Rows are points. Each copy is the shape, with its points in the same order, turned, moved and blurred by noise. Some copies are also mirrored. Which?

Shape (8 x 3)
[[ 20 -48  24]
 [ -6  38 -56]
 [-12   9   8]
 [  7  14   5]
 [-15   0  25]
 [ -2 -16 -50]
 [ 45 -29  40]
 [ 13 -21  14]]
Copy 1 (8 x 3)
[[ 31   2  41]
 [-26 -35 -54]
 [ -6  14  -4]
 [-21  -2   1]
 [ -3  18   5]
 [ 18 -37 -33]
 [  6   1  66]
 [ 10  -1  24]]
Copy 1 is: mirrored
Copy 2 (8 x 3)
[[ 25 -61  -2]
 [-44  37 -24]
 [  8   0   8]
 [ 12   0 -15]
 [ 22 -12  20]
 [-51 -20 -13]
 [ 47 -54 -28]
 [ 17 -30  -4]]
Copy 2 is: only turned

Shape (12 x 6)
[[  7   8  13 -35 -27  -1]
 [ 23 -23  -6  22  28 -13]
 [  1  34   4  12  13  10]
 [ 22  -4  21 -20  36 -11]
 [ 31 -23   8  17  23 -12]
 [ 13  -8   8  23   4  10]
 [-30  44  18 -23 -38  20]
 [-31  -4  22  27  20 -11]
 [ 22  33  16  27  15 -17]
 [ 28  -5  21  20  16  11]
 [ 12   9  -6   1  31  -4]
 [ 18  23   0  31   8  95]]
Copy 1 (12 x 6)
[[ 21   1  17 -48   0 -16]
 [ -2 -21  23  38  19   5]
 [-14  22 -10   7  20 -25]
 [ 13 -24  25  -7  47 -13]
 [  5 -11  31  26  26  12]
 [-10  10  19  18   9   3]
 [-10  28 -11 -53 -13 -48]
 [-35  -5  26  17   5 -38]
 [ 16  19  14  27  27 -31]
 [-10  18  27  17  28   7]
 [ -4 -14  -3  13  32 -12]
 [-51  65 -34 -10  20  37]]
Copy 1 is: only turned
Copy 2 (12 x 6)
[[  0  11  25 -33  -3  -9]
 [-27 -26  -1  25  38 -11]
 [ 15  16  15  29  16  11]
 [-14 -12  40   2  45   6]
 [-27 -31  13  23  30 -16]
 [-16 -17   6  26   6  -3]
 [ 17  52  25 -12 -27  13]
 [-43  22  15  40  12  10]
 [  8   8  29  44  23 -20]
 [ -8 -28  23  32  10   0]
 [ -1  -2   9  16  41   6]
 [ 41 -32  -7  43 -31  56]]
Copy 2 is: only turned
Copy 3 (12 x 6)
[[ -9 -22 -18 -33 -20  11]
 [ -3 -32   4  47  14  13]
 [  4   6  26  -6  13   4]
 [-37 -30   6  10  20  22]
 [ -8 -36   8  41   6  23]
 [ 17 -18  11  18   4  24]
 [ 19   1   3 -68  -5   3]
 [ 25 -43  26   0  39   7]
 [ -6 -12  47  12  -4   0]
 [  0 -18  21  22   2  37]
 [-16  -8   9  17  21   2]
 [ 39  62  13   7  13  65]]
Copy 3 is: mirrored
Copy 4 (12 x 6)
[[ 27  -4  24 -16 -32  -2]
 [-15 -34 -36   5   4  11]
 [-33   9  10  19 -15   7]
 [-27 -30 -14 -25 -27   7]
 [-12 -37 -34   3  -4   9]
 [-14 -27  -1  24   5   4]
 [  1  29  63   5 -25 -21]
 [-27  -1 -13   1  17 -35]
 [-29   2 -22  22 -32  -2]
 [-24 -41  -9  19 -11   4]
 [-26 -10  -8  -7  -6  18]
 [-49 -27  62  58  15  37]]
Copy 4 is: mirrored

Shape (12 x 8)
[[-29   0   4 -24 -25   0 -12  17]
 [ 25   2  46  -3  51   4  17 -30]
 [-35  55   7  23 -20 -12 -41  17]
 [ 21   0   4 -10  -3 -38  32 -25]
 [-16  53 -14  23  18  18  22   8]
 [ 28   4 -35 -35 -37 -34   9  42]
 [  7 -13  37 -27  28  20  36  15]
 [  8   9  28  45 -15  45 -19  50]
 [-35   5 -34  12  36 -10 -16  12]
 [ 36  28  -3 -22 -40   8 -20 -16]
 [ 27 -33  30 -21 -24 -36  31 -33]
 [-10  47 -20  25   1  33 -12 -21]]
Copy 1 (12 x 8)
[[-12  -8  -5   6 -39  26  19   4]
 [-11  32  49  28  38  11 -28  -8]
 [ 20  18 -14  43 -71 -11   7 -16]
 [ -4  -3  43   5  21 -23  34 -10]
 [-10  34 -24  66  -1  -1  17  -8]
 [ 21 -32   4  11  -4  -5  72  38]
 [-28   9  38  25  26  50   5  13]
 [ 29 -25 -22  66 -21  51 -22  -2]
 [-32  12 -21  27 -24 -28  -8  27]
 [ 58  10  -6  -6   2  11  26 -15]
 [  0 -29  62 -17  26  -4  29 -24]
 [ 10  35 -45  32  -5  -8  -3 -28]]
Copy 1 is: only turned
Copy 2 (12 x 8)
[[-20   3 -25 -39  17   6  -1   6]
 [ 14  -7  13  53  17  -2  60 -20]
 [-33   6  19 -21 -17  37 -35 -15]
 [  2  22 -27  16  19 -41  22 -40]
 [-28  24 -15  44 -12  39 -16 -12]
 [ 16  63 -41 -30  17 -37 -21   8]
 [ -9  23 -11  23  21  -5  65  18]
 [  8   6   7   3 -59  29   9  44]
 [-26 -15  -2  29  30   9 -30  12]
 [ 39  15 -30 -30  -7  20   6 -38]
 [ 11   3 -27 -13  10 -57  50 -39]
 [ -1  -4 -24  28 -18  55 -20 -23]]
Copy 2 is: only turned
Copy 3 (12 x 8)
[[-23 -13   5  18 -33  19   5  26]
 [-27  10  13 -39  49  -3  46 -14]
 [-44  45  11  30 -27  51 -16   5]
 [ -6  10 -15 -19   6 -37   1  -8]
 [ -6  68  -6  19   3  18  30  18]
 [ 28  -5  13   7 -22 -23 -46  43]
 [-18 -13  -1  -5  42   0  50  35]
 [-14   7  -1  46  45  71 -12  17]
 [ -3  33  47  36 -23   5  33  -5]
 [ 11   3 -16 -31 -14  32 -29   9]
 [-14 -40 -33 -16  13 -39  -5 -14]
 [  5  56 -15   4 -15  56  18  -4]]
Copy 3 is: mirrored
Copy 4 (12 x 8)
[[-32   0  -9 -16 -16  14   3   5]
 [ 18 -37  55 -12  41 -17   6  -9]
 [ 10  61   7 -22 -11  22 -13  -2]
 [-17 -11  31 -21  10 -36  51  19]
 [  6  36  21   0  38   5 -10  50]
 [-35  -5  -2 -28 -46   1  47  64]
 [-27 -50  45   5  18   6  -4  16]
 [ 20  22  29  56 -20  44 -10   9]
 [  6  12 -17   2   4 -30 -33  28]
 [ 12  -3 -10 -27   1  34  56  13]
 [-32 -39  26 -14   1 -31  72 -15]
 [ 32  41 -13  -1  37  14   8  20]]
Copy 4 is: only turned

Shape (14 x 11)
[[-16  -4  17 -21 -36  26  46  25  -1  17 -49]
 [  2   8   6  17  27 -19  15 -30 -10 -45   2]
 [ 18  15 -19   2  33  25   8  -9  67  10  18]
 [ 59 -54  10  43   2 -40  -4 -36   7  26   2]
 [-31   8  -4  15  30 -26  21   1   1  -8  -1]
 [ 45  19  -6 -12 -37  17 -45 -16 -26  25  12]
 [-12   6  17  -3   0 -26  14 -32  21  -3  -6]
 [ 41   1   2   5 -14 -46  20  26  12  16 -13]
 [-17 -26  10 -50 -14 -46 -25 -20 -34  21  19]
 [ 14 -10  17  28  -7  10 -29   2 -12 -23  22]
 [  2 -31 -28 -19 -12  16  13   4  39 -30  15]
 [ -5 -17  59 -24  32  25 -16   9 -56 -40   0]
 [ 14  18 -75  27  -5 -14  26 -17  19 -11  -3]
 [ 10 -20  21  -3 -29  18  43 -41 -10  19  36]]
Copy 1 (14 x 11)
[[-39   9  56 -11 -28 -22 -20 -43 -30  18 -20]
 [  2 -10 -21  -1   3 -27  47  10 -17 -24  -6]
 [ 10  -7  46 -34  14   4  -6  58  17 -28 -10]
 [ 51  20   2   8  18   3  43 -15  55  20 -52]
 [-23 -18  -8  -3  14  10  17 -11 -18 -31 -14]
 [ 19  52  -9  21 -20 -40 -34  14  30  18   9]
 [-23 -12  -2 -12   9 -33  10  -6  14 -20 -35]
 [ 36  15  16   5 -17  -1 -11 -30   0 -25 -51]
 [ -9   1 -44  -9   2 -27 -24 -60  45  -4  10]
 [ 22   0   5  43  12 -27  14   6   3   6  17]
 [ 10 -46  37 -13 -32  -7   1   8  21  -5  10]
 [ 10   3  -4  -2  29 -56  21 -41 -37  10  63]
 [ -3 -10  -4  -2 -51  29  11  43   6 -17 -37]
 [-31  28  36   5 -15 -31  37 -18  51  -7   5]]
Copy 1 is: mirrored
Copy 2 (14 x 11)
[[ 42 -10  52 -55   4 -18  16  -2   4  28 -21]
 [ -1 -18  -6   9 -19 -29  19 -31   2 -43  27]
 [ 28 -12  -6  23  -7  12  -7  11  70   7  28]
 [-21 -56  -4   8 -95 -37 -33   8   8   0   2]
 [ -2 -15  -1   8   8 -33  38  -6  16 -11   0]
 [ -5  33  -5  -9 -38  35 -54 -25  -8  12 -12]
 [-12 -22  -3 -22 -18 -28  21 -32  40  -9   1]
 [ -8 -31  21 -17 -17 -45 -37   9  27 -22 -28]
 [-70  -6 -24 -44  -5  -9  -6 -12 -12  23 -14]
 [ -6 -21   9  14 -43  33   1 -22  -4 -22 -12]
 [ -5 -13  29 -27 -24  24  16  31  33 -13  36]
 [  3 -52   2  -3  13  32  17 -53 -66   5   9]
 [ 11  41  12   3 -33 -37   3  32  35 -42  30]
 [ 17 -20 -40 -55 -58  13  22   2  11  10 -11]]
Copy 2 is: mirrored

Shape (15 x 12)
[[  6  39 -27 -25  12  -1 -48  34 -29  18  60 -22]
 [-26 -34  14  21  36  -2  14  25 -34  21 -14 -17]
 [  9 -26 -41   3 -52  20 -49   1 -14 -32 -16  62]
 [ 17 -56   5 -45  32  19  10 -15  11 -10  26 -15]
 [-57  -3  14   5 -33 -15  10  36  32  18  37  32]
 [-20 -30 -23 -12 -19  38 -54  13  30   0  21  44]
 [  0   2   9  -1 -19  52 -38  -8  19  -6  14 -25]
 [  2  -5   9 -13 -16 -18  19  11 -23  41 -27  67]
 [-35 -15   4  24 -41  -9  17 -44  -1  53 -21 -22]
 [-65 -32  25 -21 -52  39 -51   2  10  -3 -27  19]
 [ 15  23 -10  26   2   7 -49 -24  18 -18  32   3]
 [ -1  13 -14 -45 -20 -33 -26   8 -27  10  45   7]
 [-36  -8 -26  16  12  46  -7  -5 -33 -25  24  22]
 [ -7  -3 -56 -10  33   1   9 -23  -5 -27  -4  26]
 [  6  -6 -16 -25  15   3  13  30  15  -6  31 -13]]
Copy 1 (15 x 12)
[[ 22  20 -54 -38   5  -3  10  20 -28  44  57 -38]
 [-23 -35 -10   9   2  20  24 -14 -24 -30  26   8]
 [ 68 -18  18 -54  -7  30 -47 -45 -14  30 -33 -13]
 [ 23  24  61 -23   8  -6  36  -5  -7 -29  36 -27]
 [-20 -31  -1 -11 -42 -10 -14  -7  59  33  21 -10]
 [ 39  -9  24 -38 -34  41 -36 -19  21  15  19 -44]
 [ 32   1   6   5  18  16  -8 -12   5   7   7 -84]
 [-36 -20  22 -35 -22  15 -10  -4 -22  38 -36  26]
 [-55 -16  13  17   7 -35 -39 -50  -9  -2 -10 -34]
 [ -4 -59  33 -36  16  47 -36 -35  42  15   4 -64]
 [ 52  30 -15  16  13   7 -37   7  -3  17   5 -38]
 [ 11  11  -7 -56  19 -24  -9   4  -7  50  38  -5]
 [ 25  15 -21 -17   8  49   5 -52   9  -2  10  -6]
 [ 23  42  -3 -46   3  12 -13 -19  -5 -37  -9  12]
 [ 21   9  -4 -26 -14 -19  31  12   6  -7  23 -24]]
Copy 1 is: mirrored
Copy 2 (15 x 12)
[[ 47  48 -20 -13  26  21 -15  -2 -34   7  58 -30]
 [-10 -45  22  -3 -12  29  13   2 -32  32  16 -16]
 [-19  12 -41  36  -9   3 -56  24   6 -39  11  55]
 [ 44  -8 -19 -16 -24  45  -1  -8  31  23 -27  -3]
 [-63  30  16 -22  15  13  16  39  14 -11  13 -24]
 [-21  39 -34  36  17  42 -16  29   2 -13 -18  23]
 [ 18  37  11  54 -12   8 -13   1  19   7  -5 -15]
 [-21 -14  38 -43   4  -4 -38  36 -18  -8   6  48]
 [-45  10  47   9 -20 -34  -2 -19   1  57   2  20]
 [-59  35  30  43 -23  41 -51   5   5 -10 -21   4]
 [ 25  14 -13  46  45 -14 -13  -5  21  -2  18  -3]
 [  7  39 -19 -44  17   7 -35  -6  -1  -1  40  -5]
 [  5  -1  -8  29 -18  24  24 -20 -15 -40  20  18]
 [ 12 -16 -35  -4   5 -11   6 -31 -22 -24 -23  27]
 [ 28  14 -22 -24  -9   5   9  16   0   5  -6 -29]]
Copy 2 is: only turned
Copy 3 (15 x 12)
[[ -4 -14 -39 -41   3  -6 -84  11   1  -7  32 -22]
 [-42   2 -17  -9  11  12   0  37 -49  36  -5  25]
 [ -8 -28 -43 -15 -27   6   9 -17  51 -43 -63  13]
 [  6 -24  30 -14  32  66   3  20  -8  -8  19   5]
 [-38 -26   8  11   7 -64  -1  28  31  -5  24  31]
 [-13 -68  -6  11 -11  -3 -21 -10  27 -37 -17  26]
 [  0 -20   8  33 -21  10 -28 -10  -5 -14  -4 -31]
 [-24  -2   7 -65 -40 -22  25  26  13   7 -16  50]
 [-26  -8  -1   9 -45 -11  41   4   7  70  18  -4]
 [-66 -55   1  28 -48  -8  27  -4   3 -39 -11 -10]
 [  7  -3  -3   3   9  -5 -49 -45  23   5 -18 -12]
 [-25 -11 -21 -58   1  -3 -31  11  39 -11  36 -12]
 [ -9   2 -47  18  -4  11  -8 -14 -14 -25   7  41]
 [ 22 -12 -34 -34  29  11  23 -32  -6  -2  -4  30]
 [ 16 -17  -4 -18  36  -2 -17  34  -5  -7  19   0]]
Copy 3 is: mirrored
Copy 4 (15 x 12)
[[ 28  -4 -35  -9  33  24 -37  44 -43  81  18 -27]
 [-16 -25  13 -31  63 -26   1  23 -35   4 -33   3]
 [ 19 -30 -56  27 -34   3 -38  26  -3  -3 -11  66]
 [ 26 -49  31 -23  21  27  14 -34  -5  35  -7   9]
 [-19 -15   2  43  -5 -49  25  45  -9  28  17 -17]
 [ 21 -47 -11  47  -3   4 -16  39  16  41  -2  44]
 [  4 -28   0  34  16  56 -25  25   1  14 -13 -12]
 [-22  30 -12   2 -10 -49   0  -2 -26  27 -45  35]
 [-67 -40 -11  16   5 -19 -14  -6 -17   7 -60 -38]
 [-64 -45   2  37 -13  27  -3  53  10  11  -4  48]
 [ 21 -17 -24  40  26  18 -62  -2   1  14  17 -15]
 [ -2  -8 -31 -13 -15  -1 -23   7 -45  66  23  -5]
 [ 11 -39 -44  33  56  10   8  14 -39   6  -4  31]
 [ 19 -23 -62  -7  38 -12   0 -29  10  14   0  25]
 [ 33 -14  -6 -17  19   5  17  10  -4  36   9 -21]]
Copy 4 is: only turned

Shape (17 x 12)
[[ -2  12  15 -24 -19 -20  21  50 -23  48   0  -8]
 [-17  35 -28 -18   0  18  38  21 -36  36 -27 -12]
 [ 32 -13  -7  17 -14  46   2 -21   9 -15 -42 -19]
 [-17 -21 -10  16  22 -28  46  19 -37  48 -32  -2]
 [ 42  16  -4  22  25  -3 -16  13  28 -21  67   7]
 [ -2  -6  31  -8  13  46 -18   5  26 -29  78  64]
 [ 21 -10   2 -10 -12 -12  -8 -29  54 -51 -19  -2]
 [  9 -11 -12  13 -14  15 -67 -21  10 -25 -15   3]
 [ -4  -7  41  32  -9  25 -16  47  31 -27  56  21]
 [ 30 -29  -5 -31   7 -30  28  35 -38  13 -23 -28]
 [ 50 -18  -2  11 -18  14 -20 -28   1 -19 -21   2]
 [ -6  -6   4  -3   1  -6 -22 -31  23   0  -6 -28]
 [ 48   1  45   3  -5  -3 -25 -40   8  -4 -36   9]
 [-20  31   2  13 -16 -32  41  23 -43   5   4  -3]
 [ 18 -14 -25 -13 -27 -44  38  38 -37  39 -19  23]
 [ 34 -32   7  -6 -16   4 -16 -44 -23 -36 -10 -25]
 [ 19 -22 -11  -5 -37 -33  45   3 -20  54   8 -20]]
Copy 1 (17 x 12)
[[-10 -53   1 -25 -36   3  -5  -3  -2  50  -9  -2]
 [-25 -35 -40 -21 -33  14 -28   8  17   9 -37 -36]
 [  6  39 -24  23  28  -8  17  13  29  22 -45 -32]
 [-14 -25 -12 -41 -45  23  19  -3 -13  13 -76   0]
 [  3  -7  41  -7  34 -17  28  52  -7 -28  29   2]
 [-12  -1  22   0  72  54  26  60 -41  11  50 -18]
 [ 53  29   5  11  59  -7  12 -23  -6  -5 -12 -16]
 [ 28  34 -18  53  30  14   5  21   6   2  -8  25]
 [ -7 -17  70  29  43  31  21  45 -19  25  15 -13]
 [-10 -20 -18 -17 -43 -16  44 -37  -1  20 -20 -12]
 [  9  38 -20  14  39 -10  32   6  21  17 -19  12]
 [ 37  37  -1   6   2  -2 -14  11 -18   7 -16  -1]
 [ 40  51  -8 -19  28  11  24   3  35  38  -8  18]
 [-38 -32  20 -31 -16  20 -25 -19   9   2 -30   3]
 [-23 -61 -28 -32 -11  -5  22 -27  -5  28 -46  23]
 [ -7  65 -17  15  19 -10  23 -24   2  11  -6   6]
 [-25 -21  -9 -40 -14 -39   1 -11 -26  45 -45  12]]
Copy 1 is: only turned
Copy 2 (17 x 12)
[[ -8  -6 -27  42  43  14  23  29  32 -10  15 -33]
 [  2 -19  -8   8  -8  42  44  14  27  -9  45 -29]
 [ 10  -8  14 -35 -36   3 -45  47   6 -17  27 -18]
 [ 13  25  21  62  -8  11  29   5  19 -22  39 -44]
 [ 20 -11  -2 -37  37  -5 -35 -22   9 -50 -56 -42]
 [-35 -10   0 -34  55  13 -60 -43   7 -71 -32  27]
 [  2   3  30 -40   2 -19 -47  19 -21  27 -20   0]
 [ 24   2 -25 -20 -31   9 -60  12  -7  -4 -25  17]
 [-34 -21 -24 -14  33 -40 -43  -9   8 -70 -28  -2]
 [ 26 -27  24  53  21  16 -11  33  23   8  19 -49]
 [ 25   0  16 -21 -15  18 -58  47  -9 -15 -10  -8]
 [ 33  17 -12 -22   6  -9 -31   5   0  11  11  -3]
 [ 10  29  -4 -17  11  20 -62  48 -45  -8   7 -19]
 [ 11 -16  -2  27  20   2  55  18 -10 -31   8 -16]
 [ -3   7  21  65  12  32  30  44  34  -8 -10 -31]
 [ 54 -17  25  -8   2   4 -57  43 -18  -7   7  15]
 [ 32  23  22  30  34   3  23  54  46 -16  14 -22]]
Copy 2 is: only turned
Copy 3 (17 x 12)
[[-12  36  12   6  25 -26 -32 -40 -18  23 -21 -21]
 [  1  -8  -2 -18  61 -26  -3 -36 -57  20 -22  -3]
 [ 20 -44 -23   5   9  35  10  27 -10 -13 -28  10]
 [ 22 -28   6 -23  -1 -41 -47 -52 -50  40 -17 -11]
 [-26   9 -14 -27  -3  -8  -6  44  45  35  48  13]
 [-39  22  19 -17 -17  -6 -20  83 -11 -12  64 -23]
 [ 23 -28  26  23 -24  41  36  12  23   3  32   9]
 [ -6 -15 -37  18 -38  16  34  17 -12 -20  17   9]
 [-26  17  -5  30 -14  -5 -36  69  12  29  42 -40]
 [  2 -17  27   8   7 -38 -26 -44  11   7 -37  20]
 [ 20 -22 -20   0 -22  27   4  19   7 -29  -4  19]
 [ 18 -12  -6  -3 -22  -6  44   0   4   7   0 -25]
 [ 37 -18 -22  -6 -22  29   2  -4  24 -48   9 -18]
 [ 45  17   0   9  31 -51 -22 -23 -28  35  17   7]
 [ 14  24  21  -4  -1 -14 -44 -53 -38  26 -15  36]
 [ 39 -24  -1  10 -22 -11  25  28  15 -36 -21  26]
 [ 30  33  10 -24 -10 -14 -17 -31 -12  38 -55   7]]
Copy 3 is: only turned
Copy 4 (17 x 12)
[[ -4  14  -7  38 -58 -51   5  15  12   3 -28 -18]
 [-36  -3  37  45 -58 -22  28   7   8  42  -9 -14]
 [-13 -32  16  25  -2  48 -14 -24  13  12  -2  25]
 [-23   0   4  46 -61  -9  45  36 -41   7 -29  13]
 [ 68  18   4 -45 -39  -8   7 -36  16  19 -11  45]
 [ 43  59 -38 -50 -54  42  -5 -24  58  44 -31  21]
 [ 33 -18 -15 -14  38  36  13 -31   5  12 -17  -5]
 [ -2  -6  13 -48   4  42 -19  -1  14  -9   9   1]
 [ 46  45 -37 -20 -27   6  -2   6  67   9 -15  51]
 [ 13   8  22  51 -25 -23 -13  14 -41   7 -45  -8]
 [ 19 -24   9  -1 -13  48 -24 -23  -1  -8  -4   6]
 [-16   4   0 -19   6  11  19 -31  -3 -11 -14   5]
 [ 13 -38  -2  -6 -20  46  -4 -29  16 -38 -44  -9]
 [ 19  27  20  45 -52 -20  53  19  10   0   0 -14]
 [ 18  -8  -9  48 -63 -25   5  37 -35  18  -7 -32]
 [ 13  13  24  12   4  54 -20 -33 -17 -21 -11  -6]
 [  2   8 -23  56 -53 -30   7 -18 -40  -6   4 -12]]
Copy 4 is: mirrored

Shape (18 x 12)
[[-10   9 -28 -63   4  30  10  19 -37  18  58 -29]
 [-14 -22  18  21 -66 -11  44  30  45 -23 -46 -70]
 [  9   9   1  22 -30  15 -16   8  47   2 -20 -49]
 [ 26  -7   5 -20 -18  -9  -7  17  -5  18   3  61]
 [ -9  58 -34 -43 -20   0  25 -10 -31 -21  25  -1]
 [ -4   5  29  27  -2   2  28  34  24 -21 -24 -30]
 [ 17  13 -23 -64 -18  10 -18  27 -25 -51  53 -23]
 [ 17 -17 -31   7   9 -41  22   6 -10  28  10  29]
 [ 32  -6 -31  28 -16 -26  -1  16 -35  31   1  38]
 [ 23 -33   6  21  -7 -31   0 -44 -21 -12 -12  37]
 [ 15 -48   3  26  -9  -9  -3  13   4  23  -8  23]
 [-23   1  10  46 -28 -11  -8  22 -12  18 -14 -27]
 [-14 -26 -21   5   0 -41 -32 -12   7  17   9  70]
 [-19  31 -14 -49  -8  40   9  26 -35 -19  40  -6]
 [ 13 -21 -34  28  12  -7  -6   5   8 -12  15  54]
 [ -3  32  -1 -38  -8 -29   7  27 -24 -23  36 -28]
 [-24 -18  -1  39 -55  10  18  44  16  -8 -15 -37]
 [ -9 -22 -19  16  -9 -13  -3  33  -8   9 -65 -21]]
Copy 1 (18 x 12)
[[-20  11   6  11 -15  39  76  35  13 -43  15  20]
 [ 48  41   4  -5 -50 -59 -27 -21  19 -45 -35 -63]
 [  2   2   8  -9   5 -14 -19 -33  24 -37 -31 -51]
 [-22  -8 -30  -1  -4 -15  33 -26 -13  48  11   1]
 [-12  43   7  22 -18  38  15  -5 -17 -27  32  35]
 [ 40   8   2 -30 -37  -8 -18 -11   9  -4 -38 -29]
 [ 12  14   0  45  -5  40  32  24  50 -15  43  13]
 [ -8   9  10 -22  18 -32  38   8 -42  30   3   2]
 [  8   2  -5   4  32 -11  48 -24 -53  36  -3 -12]
 [  7 -32  17  25  10 -50  -4 -14 -38  38  -7  21]
 [  3 -24  -5  -1   5 -41  26  -5 -19  33 -28 -28]
 [ 21  18  12   6  -1 -13  23 -32  -8  -4 -71 -24]
 [-50   2  -4  20  30 -34  18   5 -23  66 -21   7]
 [-10  14  -8  26 -36  59  43  13  11 -21  10  16]
 [-13 -15   5  10  16  -5   5  14 -36  57  -2 -24]
 [ 22  43  16   5 -11  18  29   5  32  -5  11  30]
 [ 30  28   8  13 -33 -19  10 -14   1 -20 -46 -67]
 [ 33  17 -42   5  15 -32   1  -2 -22 -14 -50 -24]]
Copy 1 is: mirrored
Copy 2 (18 x 12)
[[ 35  63  37  27   7   5  33 -36 -20 -28   8 -52]
 [-18  -2  54 -25 -77 -42 -24  25  44 -59 -37  20]
 [-10  -2  22 -22 -61 -41 -15 -21  34  -7  21   6]
 [-12  43 -24 -10  -7   2  -2  35 -43  25  10  -9]
 [  4  24  -7   4  16 -32  56  -5 -25 -56   9 -51]
 [-12 -16  24  -4 -33  -2  -2  17  30 -32  -1  33]
 [ 47  70 -23 -13   4  -3  23 -23  11 -52   5 -40]
 [ 13  36  20  -2  16 -36  12  34 -45  22   4  24]
 [ 20  22   6 -22  -8 -24  -2  31 -75  13  28  15]
 [  0 -10 -17 -42  26 -30 -16  21 -38  24 -33  11]
 [  9  18  16 -17 -24 -10 -25  19 -29  34 -13  26]
 [ -1 -14  23   2 -47 -24 -26 -16 -34 -27   2  29]
 [  5  27 -43  17  -3 -38  -4  17 -52  51 -20  17]
 [ 27  36   3  20  -5  20  42 -21 -11 -45   6 -49]
 [ 32  10 -25 -10  -9 -19  26  27 -27  41  -1  23]
 [  8  54  -4   7  12 -19  20 -15  -6 -67   5   1]
 [ 13  -4  34 -10 -85 -21  -9  10  -3 -39 -19  19]
 [ 22 -12  29  18 -29 -40 -49  36  -6 -15   7   6]]
Copy 2 is: mirrored
